Rows are points. The points of each table are mixes of a few directions, plus a little noise. How many directions does each table use, and how many do they share? Where both have some left over, give the other angles between the two spaces (their principal angles), to ten degrees, smallest first.

First (6 x 3):
[[ 36 -50 -21]
 [-14  20   8]
 [ 35 -51 -19]
 [ 20 -28 -11]
 [-64  88  34]
 [-11  16   6]]
Second (5 x 3):
[[-73  12 -32]
 [-19   3  -8]
 [ 29  -5  12]
 [ 93 -16  41]
 [-31   5 -14]]
Directions: first 1, second 1, shared 0; angles 60

First (8 x 6):
[[-12 -25 -27  20  28 -15]
 [ 27  73  50 -11 -51  27]
 [-13 -33 -26  13  28 -15]
 [ -8 -13 -17  17  19 -10]
 [ -3 -14  -6  -6   6  -2]
 [ 13  20  29 -34 -33  18]
 [ -9 -15 -21  25  24 -12]
 [  7   8  17 -26 -20  11]]
Second:
[[  1  60 -26 121  36 -22]
 [  0  10  -4  18   6  -3]
 [  0 -13   6 -27  -8   5]
 [  0  -4   2 -11  -2   2]
 [  0   4  -3  10   2  -2]
 [  0   6  -2  12   3  -2]
 [ -1 -22  10 -46 -14   9]
 [ -1 -25  11 -53 -16  10]
 [  0 -13   6 -28  -9   5]]
Directions: first 2, second 1, shared 1

First, 8 rows:
[[ 18 -48  22  44 -30 -10   9  16 -13]
 [-15  60  50 -19   3  27 -28 -57 -22]
 [ -8  60   7 -35  25  -8 -47  21  32]
 [  1 -18  -6  20  -8  14   4  -5  -5]
 [  5 -86 -36  67 -30  37  48 -31 -31]
 [ 15 -47 -43  15   0 -28  17  59  28]
 [-29  99  22 -41  29  45 -55 -56   3]
 [ 13 -23 -10 -52   8 -78  51  48   7]]
Second:
[[ -3  22 -45 -17  47 -12 -36   5 -34]
 [-28  13 -29   3  11  -3  -9  18 -17]
 [  5  -7  45  49   6 -50  42 -58  20]
 [-45 -39   1   1  44  42 -33 -35  46]
 [ 34  52  11  -1  24 -14  20  51 -45]
 [ 83 -58   9 -59 -86  31 -30 -51  38]
 [-42  13   4  27 -50  11  45  63  -8]]
Directions: first 4, second 5, shared 0; angles 40, 60, 70, 70

First (8 x 12):
[[ -21   24   33   40  -15   20   19   -9    7  -48   14  -48]
 [  -6   28   32  -11  -28   -6   33   49   28  -34   27   18]
 [   3   23   25  -41  -31  -22   36   69   35  -19   30   56]
 [   4  -29  -32   23   32   10  -37  -58  -33   34  -29  -30]
 [  10  -15  -17  -14    9   -7  -11   -2   -6   23  -10   19]
 [   6  -28  -32   13   29    8  -34  -46  -29   36  -26  -18]
 [  12   27   23  -67  -39  -39   48  101   50  -10   33   91]
 [ -10  -34  -29   64   42   35  -51 -104  -51   19  -39  -91]]
Second:
[[  29  -15  -79    2   81  -62  -56  -27   33   70  -31   41]
 [  47  -12  -85   41   74  -75  -41  -27   16   36  -21   25]
 [ -20   -3    5  -23   -3   14   -1    0    8   20   -2   10]
 [ -45   14   15  -27   -7   13   12   12   39   16    9   18]
 [  -3    2   62  -33  -40   50    5   14  -24  -23    2  -27]
 [  27    6   34   -2  -13   12   -7    8  -17  -31   -1  -27]
 [  15   47   52   59  -41   -7   49   33    7 -109   40  -46]
 [ -50  -39   -3  -17  -51   55   39  -14  -62   21    6    5]]
Directions: first 2, second 4, shared 1; angles 60

First:
[[  22    2  -58  -21  -41  -23  -19   -4  -42   -9  -22  -14  -29  -13
    47  -51   13   -3]
 [ -43   74  -38  -35  -35   32   -3   12    2   -2  -73  -39  -54   48
    54  -55    1   22]
 [  24   -9  -17   17   -6  -21   -1    6  -33    6   20   -3  -17  -19
    41  -23    5  -15]
 [ -37   46   83   85   67   23   35   50    5   43   80   16  -27    9
    34   45  -29  -32]
 [ -70   44   14  -25    1   -9  -20   17   41   -7  -34   43    8  -32
   -42   79  -30   13]
 [ -39   73   -7   -7   -4   18  -23   25  -25    2   11   18  -47   20
     9   16   -3  -25]
 [  24  -92   42   25   28  -30   37  -22   61    4   -7   -2   78  -50
   -30   26  -16   36]
 [  73 -105  -33  -35  -25  -19    4  -57   11  -28  -31  -27   63   -5
   -43  -46   29   32]
 [  43  -33   12   -4   16   26   -9  -25  -21  -14   57   10   22   42
   -73    5   27  -26]]
Second, 8 rows:
[[  12    7   23   52   10   60   34  -29   51  -30   57   20   10   38
   -22   -1   25  -17]
 [ -32   48   -9  -43    8  -64  -31   -4  -28   20  -29   26   36  -77
   -12   57  -59  -46]
 [  -5    5   -6  -20   14   -4  -14   44  -83   27    5  -33  -76   45
    44  -24   20   -1]
 [ -70   42  -66  -31   -5  -16    9  -57  -30  -53  -22    0    6 -104
   -34   32   45   12]
 [  27  -53    2   11  -25   18  -22   56  -14   28  -17  -50  -22   31
     1  -62   23   87]
 [  12   17    2  -17    1   20    3  -45   31  -20    0   15   46   21
   -45   10  -12  -35]
 [  38  -34   14   15    3   35   47  -47   70  -38   11   15    5   74
    17  -14   15  -28]
 [  17  -31   39   33   -3  -48  -26   84    3   65   -6    5   -5  -27
    51    2  -57   28]]
Directions: first 5, second 6, shared 2; angles 40, 40, 90

First (11 x 20):
[[  11   49  -33   48   43   30   20   -7  -56   40  -14   18    1   31
    66   -2   -7  -59  -32   62]
 [  -5  -44   20    9    7   -8    0   12   11    2  -10    2    0   24
    31   21  -13  -22   17   -2]
 [  -2   24   -3  -47  -40  -10  -14  -12   26  -31   23  -15   -2  -55
   -90  -28   23   73    0  -43]
 [  -8  -46   25  -16  -14  -17   -9    9   30  -17    1   -7    0   -1
   -12   13   -4   14   22  -28]
 [  -7  -69   29   22   18  -11    3   20   11    9  -19    5    1   46
    64   37  -25  -47   24    6]
 [   3   63  -20  -56  -48   -3  -17  -22   17  -34   32  -18   -1  -78
  -121  -48   37   95  -14  -43]
 [   1  -26    4   46   40    9   15   13  -26   31  -24   16    2   55
    91   29  -25  -74    1   43]
 [  14   62  -38   48   43   34   21  -10  -62   42  -12   18    1   27
    62   -8   -4  -57  -37   67]
 [   2   42  -13  -38  -32   -2  -10  -15   13  -23   21  -12   -2  -53
   -81  -31   24   63  -10  -29]
 [   0  -17    5   18   15    2    5    7   -6   12  -10    5    1   24
    38   14  -11  -30    4   14]
 [  -8  -37   24  -36  -31  -22  -15    5   42  -30   10  -13   -1  -22
   -49    1    6   43   23  -46]]
Second:
[[  5 -59  19 -17  -1   1  -4   3  59 -17  23 -13   6 -53 -42  25  -5  30
   36 -11]
 [ -6 -56   9 -15  17  17   5 -18  83 -26  33  -6   9 -72 -34  38 -25  -2
   34  -4]
 [-58  25  -6 -29 -64 -19 -33 -24 -43  15 -30 -11 -11  13  26 -10  15   1
  -38 -60]
 [ 36 -40 -11  55  57  12  28  59   0 -12  23  36  17  20 -21 -73 -57 -37
  -12  48]
 [ 57  86 -15  33  30 -10  27  -1 -45   5  -9  -5 -10  61  30  26  61  10
   16  44]
 [ -7  10  73 -88   7  19 -20 -24  64   3 -28  21  -7  17  -6  37 -47   3
   26  13]
 [-58  44  17 -55 -69 -26 -39 -22 -43  13 -47  -1 -17  48  27 -16   7   5
  -37 -64]
 [  5  46 -34  17  20 -10  28 -34  21 -44  21  -6  -4  -4  10  38  29 -27
   17 -10]
 [-13 -31 -61  71  -8  15   3   9 -63  42  16 -21  11 -52  24 -19  22  -8
  -38  10]
 [  7 -72 -16  47  19  20   4  44 -12  23  20   8  17 -35 -15 -51 -37 -10
  -21  28]
 [ 31  47  25 -17  -6 -22  -1   9 -19  -2 -22  -3 -11  60   1   8  34  34
   18   5]]
Directions: first 2, second 6, shared 1; angles 70
